Every row gives one point. Each copy is the shape, with its points in the same order, turned, moved and blurred by noise. Is it also mirrored, or only turned?

Shape (8 x 2):
[[ 60  31]
 [-75 -20]
 [-44 -33]
 [-14 -81]
 [-21  32]
 [  9   4]
 [ 51  -4]
 [ -3  11]]
Copy 1 (8 x 2):
[[ 39  52]
 [-44 -56]
 [ -4 -51]
 [ 40 -78]
 [-20  17]
 [ 12   8]
 [ 57  19]
 [  3   2]]
Copy 1 is: only turned
Copy 2 (8 x 2):
[[ 46  56]
 [-62 -27]
 [-27 -38]
 [ 22 -65]
 [-32  45]
 [  8  14]
 [ 46  33]
 [-11  29]]
Copy 2 is: only turned
Copy 3:
[[  5 -72]
 [-25  69]
 [  0  48]
 [ 56  49]
 [-42   4]
 [ -1 -14]
 [ 35 -53]
 [-20  -7]]
Copy 3 is: mirrored

Shape, 7 rows:
[[-33  55   5  31]
 [ -8  32   8 -51]
 [ 76   5   5  37]
 [-11 -39 -61  -9]
 [-50 -46  71   4]
 [ 26  57  22 -20]
 [ 22  13  42  -7]]
Copy 1, 7 rows:
[[ 65   8   2 -22]
 [  8  38 -37 -70]
 [-39  11  -6  45]
 [-13 -59 -78 -33]
 [-16 -41  53 -83]
 [ -2  61  -7 -30]
 [-17  29  15 -31]]
Copy 1 is: mirrored
Copy 2, 7 rows:
[[  1  50   6  59]
 [ 11  65 -23 -21]
 [ 31  -4  73 -16]
 [-38 -22 -29 -26]
 [ 78  -7 -64  27]
 [ 32  77  27 -13]
 [ 55  32  10  -5]]
Copy 2 is: mirrored

Shape:
[[  10   27  -28    9    2 -121    8   40]
 [ -15  -29  -36   -3   -8    2   39  -24]
 [  11   -6    6   16  -26   32  -10   46]
 [  23   -9   24   12   -5   40   -9  -22]
 [  17    6    2  -10   -4    0  -10  -24]
 [  12  -19   -6  -39   -4   43  -15   -9]
 [  21   -8    0   -2   19   26   10  -16]
 [  17  -18  -34    9    9    4   -6  -15]
 [ -20  -35    9    8   23   15  -18    6]
 [   7  -32  -16   12    9   21   14  -24]
 [ -49  -21    8    7  -16  -89    4   -8]
 [  19  -30   20  -22    0   10   71  113]
 [ -70   -8   16    4   12   41   26   20]]
Copy 1:
[[ -14  -28  -22  -42   39 -106    5   52]
 [ -21  -16   -3  -42   42   36    0  -11]
 [  -1    1  -21   31  -31   11    6    6]
 [  16   -3   37   29    8   26  -15  -22]
 [  19   -5   31  -14   16   -4  -21   -6]
 [  18  -22    6  -19  -22   35  -31  -32]
 [  11  -10   13    6   23   12   -8  -37]
 [   6  -14  -12   -6   40   11  -34  -12]
 [ -43  -24    6   19    1    5  -39  -18]
 [  -4  -14    3    2   37   36  -17  -22]
 [ -66  -26   28  -39   31  -36  -20   55]
 [ -32  -63  -50   13  -38   -8   90  -21]
 [ -75   23    7   -5  -14   24    1  -35]]
Copy 1 is: mirrored
Copy 2, 13 rows:
[[-13  75 -26  17  -5 -94  12  46]
 [ -5 -31 -54 -10 -18 -11  36 -12]
 [ 23  -9  -2   5 -41  38   9  45]
 [ 39 -22  -4  17 -10  39   1 -20]
 [ 31   5 -20  -6  -5   4  -5 -19]
 [ 47 -25 -28 -37  -8  34   4  -1]
 [ 20 -14 -20  -1  14  28  20 -14]
 [ 16 -18 -50   8   9   7   6   1]
 [  7 -49  -2  -7  10   6  -9  26]
 [ 11 -39 -37   7   6  13  20  -8]
 [-19 -15  -7  -6 -31 -95 -12   9]
 [ 16   9  30 -26 -23  15 112  79]
 [-48 -51  20 -38 -22  25  12  13]]
Copy 2 is: only turned
Copy 3 (13 x 8):
[[ 31  -7 -38 -52  10 -98  -3  56]
 [-11 -29 -43   2   1  -4  14 -24]
 [ 21  12   5   6  -6  36  11  44]
 [ 15  10  19  22  -1  22   4 -24]
 [ 20  17   1  -9  -4   0 -13 -30]
 [  7  -2   7 -18  14  51 -15 -15]
 [ 16  16  -3  16  23  18   1 -23]
 [ 21 -12 -30  11  18   5 -25  -8]
 [ -9 -32  18  17  18  14 -11  11]
 [  0  -9 -16  24  10  15   8 -30]
 [-22 -38   2 -20 -27 -87 -15  14]
 [-16  -9   6 -52  50  24  94  69]
 [-75 -12   8  17  10  22  16  17]]
Copy 3 is: only turned
Copy 4:
[[ 22 -46 -23  28  29 -91 -53  19]
 [-28  -8 -41 -10   7  21  28   1]
 [-13 -10  15   4 -33  29  -7  74]
 [-23  27  35   4  -9  31  30  26]
 [-20  30  11   5  -3  -7  10   3]
 [-29  43   6 -41 -26  19  21  29]
 [ -8  28  12  -4  15  24  30  23]
 [-28  23 -14   6  16  -3  21  34]
 [-49  -9  28 -18  20  24   5  31]
 [-36  13  -7  -2  15  25  44  19]
 [-56 -63  -4  14   7 -42 -26 -29]
 [ 56 -75   2 -61 -29  20   3  81]
 [-33 -34   8 -28   4  79 -18  10]]
Copy 4 is: mirrored

Shape:
[[  21   17    9  -32   33    6    0   16   12]
 [  18  -41  -10  -50   22  -13  -14   27  -80]
 [   9  -29    8   28    3   -7   13   21  -61]
 [  15   -9  -48    6    2  -10    7   24   16]
 [  11   23  -15   25   10  -30 -102   -7  -25]
 [   8  -11    7    9   17  -10    7   16    9]
 [  20   21    3   20   46  -26   11    7    9]
 [ -29  -15  -13   -7   10    1  -21  -19   -3]
 [  19   19  -31   16   16    7  -11   -9  -29]
 [-115   20    9    2    2   68  -30   29  -36]
 [   7  -18  -24   27   70   32   10    9    3]
 [ -20  -72    5   31   32   14    3   25    0]
 [ -39   21  -45    3   21   25    4   17    8]
 [ -27   13   12   17   78   -7    9   12   12]]
Copy 1, 14 rows:
[[  -9   31   24  -38   24    1  -10   31   18]
 [  23   -9   56  -40   35    8    4    2  -72]
 [  27    3   14   30    5   21   14   13  -48]
 [  31  -13  -24  -24   17   -2  -12   44    7]
 [  25  -22   25   18   33  -19  -69  -50   20]
 [  12    8    9    1    8   -3   10   32   12]
 [  17   34    1    8   44   -8    7   25   31]
 [ -18  -30    0  -15    8   -1   10  -10    7]
 [  16   13  -12   -5   30   29  -21   -8   -3]
 [-121  -45  -10   27   -2   17  -26    4  -35]
 [   0   -6    9    3   48   56   15   44   26]
 [   6  -49   29   22    7   25   35   51    3]
 [ -34  -20  -38  -16   32   18  -13   31    7]
 [ -30   11   10   25   59   -1   26   35   33]]
Copy 1 is: only turned
Copy 2 (14 x 9):
[[  34   23    3  -25    9    9  -24   11   25]
 [  70  -49  -49  -46   21   23   -3   23  -20]
 [  15  -33  -48   -1    3   13   25   -4  -19]
 [  27   -9   -6   16  -17  -37  -38   -5    6]
 [ -11   16  -80  -38  -45   19  -76  -14  -29]
 [   1   -9  -12   -4    3   -7  -12   -4   16]
 [   1   31  -35   -9   24  -16  -19  -19   33]
 [  -7  -10    4  -33    2   -7  -32  -15  -28]
 [  28   19  -30    2    1   -5  -22  -25  -34]
 [ -52    7   34  -11   35   38  -26   63 -102]
 [  14    0   -2   26   51   13  -37  -30   -1]
 [ -20  -57   -3   19   31   20  -11  -16    1]
 [   3   13   16    8   25  -22  -44   12  -37]
 [ -23   20  -13   -9   66    0  -29   -5   17]]
Copy 2 is: mirrored

Shape (15 x 12):
[[ 42 -23  55  28  43  40  42  19 -11 -44 -49  22]
 [ 19 -44 -32 -29 -23  19  -3 -40 -49  -6  61  31]
 [-31 -26 -18  -5 -21  20   3  70  34  29  65  16]
 [ 26  33 -49  40  46  53 -41  71 -42  44  -2  52]
 [ 36 -46   0 -28  15 -56  40 -41 -21  29  54  15]
 [ 12  -7 -60 -26  53   4  34 -21 -49   2   4 -24]
 [ 26  -6 -35  51  28  38 -58  50 -20  48  -5  66]
 [ 33  60   4 -28  26   1 -61 -20   1 -54  -5  29]
 [-62  41  12 -72 -22   0  20  27 -28  10 -22   4]
 [ 48  37 -37  -4 -23 -11 -37  -6 -54  -1  23 -40]
 [ 39  53   2 -21  17  44   3   4  36  41 -59   7]
 [-49  55 -55  19 -23 -21 -19 -10  23 -28 -56  59]
 [ 19 -17  -9 -70  16 -40  54 -26 -28 -14 -56 -37]
 [-69  12  28  -4 -31  -3  50   3  40  71  64  -2]
 [-64  44  54   8   4  52 -60  43  51  36 -48 -38]]
Copy 1, 15 rows:
[[ 93 -28 -37  38  -8   5   4  -3 -38 -30  52   1]
 [-42  27  15 -57  -3  28   8 -38 -34  -4  79  38]
 [-44 -23  15 -20 -47  29  31  17  66  -3  26  15]
 [ 36 -30 -27 -19 -58  56  37  29 -17  27 -16 121]
 [  1  12  85 -52  26  -3  14  -9 -44 -21  70  26]
 [ 16  19  -5 -61  52  25  54  -1 -50  -8  12  19]
 [ 23 -58 -10 -11 -47  48   0  -2 -20  23 -11 109]
 [ 39  89  -8  27 -10  34 -24 -29 -15 -27   4  83]
 [-14  72  -5  24  23  41  17  69  15  36  34   6]
 [-21  68  11 -47 -35  22  18   9 -66 -15 -28  39]
 [ 90  37  11  16 -21  27   7  -3   2  62 -14  22]
 [ -9  49 -10  65  28 -35  29 -16  22  43 -19  87]
 [ 47  65   0 -28  74 -33   9  32 -43   2  36 -20]
 [-31   4  88  28 -12  42  56  22  41  36  27 -31]
 [ 24   1   5  73 -27  65 -24  50  37  36 -77 -17]]
Copy 1 is: mirrored
Copy 2:
[[-17 -42  66  76  12   5 -49  39  -2 -48 -15 -63]
 [ 48 -18   7  25   9  36  -3 -29 -72 -19 -18  54]
 [ 36  -6   9  62  25  24 -30  20  30  48  37  67]
 [-64  17  -6  46  26 -35 -76  15 -59  46  48  -6]
 [ 39 -28  44 -13  56   1  28 -20  -9 -20 -49  38]
 [-30   1 -10   7  49  22  36  13 -43 -52   9   4]
 [-21   1  -6  46  22 -41 -91  -9 -36  52  29 -16]
 [-23 -13  50 -21 -46  -2 -65 -25 -19 -67  42  12]
 [-14  59   0  17 -57  37  -2  43  41 -22 -23  36]
 [ 25  54  35 -21  12   1 -15   1 -64 -41  52  11]
 [-48   0  45 -20 -23  32 -25  18  16  20  27 -61]
 [ -6  -7 -35  14 -95 -51  -8  -8  29 -18  45 -12]
 [ 10   1   7 -32  15  27  35  52  14 -82 -35 -22]
 [ 31  38  47  58   4  35  41 -30  71  50  -1  51]
 [-23  70  24  40 -25  46 -82 -10  96   9  52 -41]]
Copy 2 is: mirrored
Copy 3, 15 rows:
[[ 35   4  19 -20  -7   0  49 -31  -4 -69 -62  74]
 [-26   6 -43  34 -22  51  -5 -52  49 -39  53  11]
 [ -4  -7 -40  27 -49   4  32  48  22  42  23  38]
 [ 69  20 -20  65  -9  58 -25  16 -57  28 -33  52]
 [-16 -11  17  11  27  35  27 -62  79  16  51  29]
 [  2 -52 -39  10  52  41  19 -41   2  -6  26   9]
 [ 53  10   5  76 -38  43 -35   4 -13  24 -37  59]
 [ 10  81 -31 -10  46  10 -49  -9  10 -46  -4  35]
 [  5  23 -49 -81 -18   4   4 -37 -38  28  17  -7]
 [ 49  20   2  29  20  26 -32 -16  -6 -26  65 -31]
 [101  25 -27 -35  14  25   5  -6  17  -3 -62  -5]
 [  6  50 -80  23  22 -61 -43 -39  -7  15 -46   9]
 [ 41 -33 -13 -75  43 -19   3 -93  19 -40  23 -17]
 [-35  24 -27 -21 -24  -4  80  22  47  69  10 -36]
 [ 30  35  11 -63 -45 -13 -28  72 -31   3 -77 -26]]
Copy 3 is: only turned

Shape (15 x 12):
[[   5  -32   28  -51  -21   23  -19  -13   22   25    1   20]
 [   3  -11   29  -20   66  -30   24   35    5   21   22  -12]
 [  12    6   27   30  -22    2   21  -27   13   26    8  -22]
 [   5  -23    8   27  -19  -22  -16  -28  -39   15    8   -8]
 [ -11  -31   30  -12   18    4   14  -46   19   20   11  -23]
 [  55    0   21    3   29  -15   17   -3   18  -18   10   -5]
 [ -11   -2   35  -30  -19  -33    2    8    0   21   43  -15]
 [  19   14  -35   15    3  -28  -75   27   15  -33    1  -22]
 [   1  -29   -8   30    3  -26   -5  -37   29   -2    0   60]
 [  21  -29   29  -10    2  106   23   20    1 -121   40  -27]
 [   6  -10  -21   12   24   16  -28    4   -7   25   39    0]
 [ -10   13  -31   16  -12  -13   20   19   22  -34    6   -2]
 [  -8  -33   24    0  -21   16   16   12  -21   21    2  -31]
 [   0   16   33   29   38   16  -43    1   25    4    0    6]
 [  -3  -34  -16   44  -21  -25  -10   14   41    0   23    4]]
Copy 1, 15 rows:
[[ -2 -61  32 -32  -9 -11 -16  30  41  -4  32  30]
 [ -5 -35 -13 -10 -15  46  39  21 -52  -4  14  35]
 [-29  13  39 -17  -7  -3   3  49   8  -3  -9   0]
 [-33   4  21 -35  34 -11 -28  41  -6  31   8  -8]
 [ -2 -30  40 -30  -7   4  12  62  -6 -28  21  -8]
 [ -7 -33  17  -1 -18  -8  29  16 -16  20 -26   1]
 [  6  -8   6 -26   6 -13   9  46 -15   4  31  62]
 [ 44  15 -16 -22  34  -9  22 -30  24  53  -2  -4]
 [-34 -43 -25 -27  39 -33  10  25  32 -22 -23 -14]
 [ 64 -31  48  38 -81 -43 -76 -29 -52 -29 -17 -26]
 [  8  -9  -4  13  24  30 -11  28   7  14  14  -2]
 [ -8  27 -22 -12 -22 -18  14 -14   4 -15   4 -10]
 [-19   2  35 -36 -27  16 -37  28 -15   7  26  17]
 [ 16 -17  48  -4  37  27  20   0  10 -16 -21  16]
 [  5  10 -36 -40   7  -9 -12  31  21  -2 -27  -2]]
Copy 1 is: only turned
Copy 2 (15 x 12):
[[-23  52  16 -53   6 -16 -23 -23  20 -10  -6   7]
 [ 23  40  -3   7  13 -25 -13  18 -60  33 -46  -5]
 [ 52  20   6  -4  11 -18  -8   7  41   2   9 -34]
 [ 30 -19   3 -21 -24 -38   8   3   8 -34  -1 -29]
 [  8  25  -2 -17  -5 -29 -36 -10  28  24 -37 -35]
 [ 33  38   7  27  19  -6  20  -7   5 -10 -48  -3]
 [ 36  43  12 -40 -20 -55  12   2  -8  27  -4   5]
 [-11  35  -8  60 -36 -53  38 -16  -6 -43  24  16]
 [-20 -19  -6   0  19 -31   4  34  50 -23 -30  19]
 [-48  48  51  23  49  19  85 -82   9  30 -10 -91]
 [  0  -2  -7  16  26 -59 -11 -26 -21  -9  16  -4]
 [  0  14 -19  29   2  -8  51   9  17  27  21   8]
 [ 18  23  -5 -36   0  -9   1  -4 -14   5  19 -50]
 [ -9  38  36  45  13 -44 -25  19   4 -18   5 -13]
 [  0  15 -37   7  17 -59  34  28  28 -13   5 -11]]
Copy 2 is: only turned
Copy 3 (15 x 12):
[[ 44  15  15   2  -2 -30   6  34   5  38 -51   6]
 [  4  18 -49 -58  16  34  27  32 -24  14  -7   2]
 [-16  30 -10  12  16  -8 -23 -10  14  -4 -23 -31]
 [ 18  47   5  17 -10   7 -17 -30 -14  -6   4  11]
 [-10  32   4 -19  21 -23  -1   2 -24  42 -19 -15]
 [ 17 -14 -30  -6  33  39   6 -18 -14  15 -32 -19]
 [ 34  57 -35 -26  10 -17  26   2   9  -2 -23  -7]
 [ 57 -28 -11   0  34  19  12 -37  50  -5  34  43]
 [ 47   0  32 -30 -18  20 -48 -26  -5  27  -8 -30]
 [ 19 -36  40  71  58  19 120  15 -17  25   6 -75]
 [ 23  20 -24  12 -13  24   2   6  17  44  27   5]
 [ 32 -29 -14 -15   6  -6  10 -18  19 -22  25 -43]
 [  2  35  -1  17  10 -16  10  34 -14 -19  -4  -6]
 [-10  -2  26 -17  12  41   8  -2  45  34  -8  13]
 [ 54  14   4 -15  30  12 -35   0  22  -4  29 -32]]
Copy 3 is: mirrored
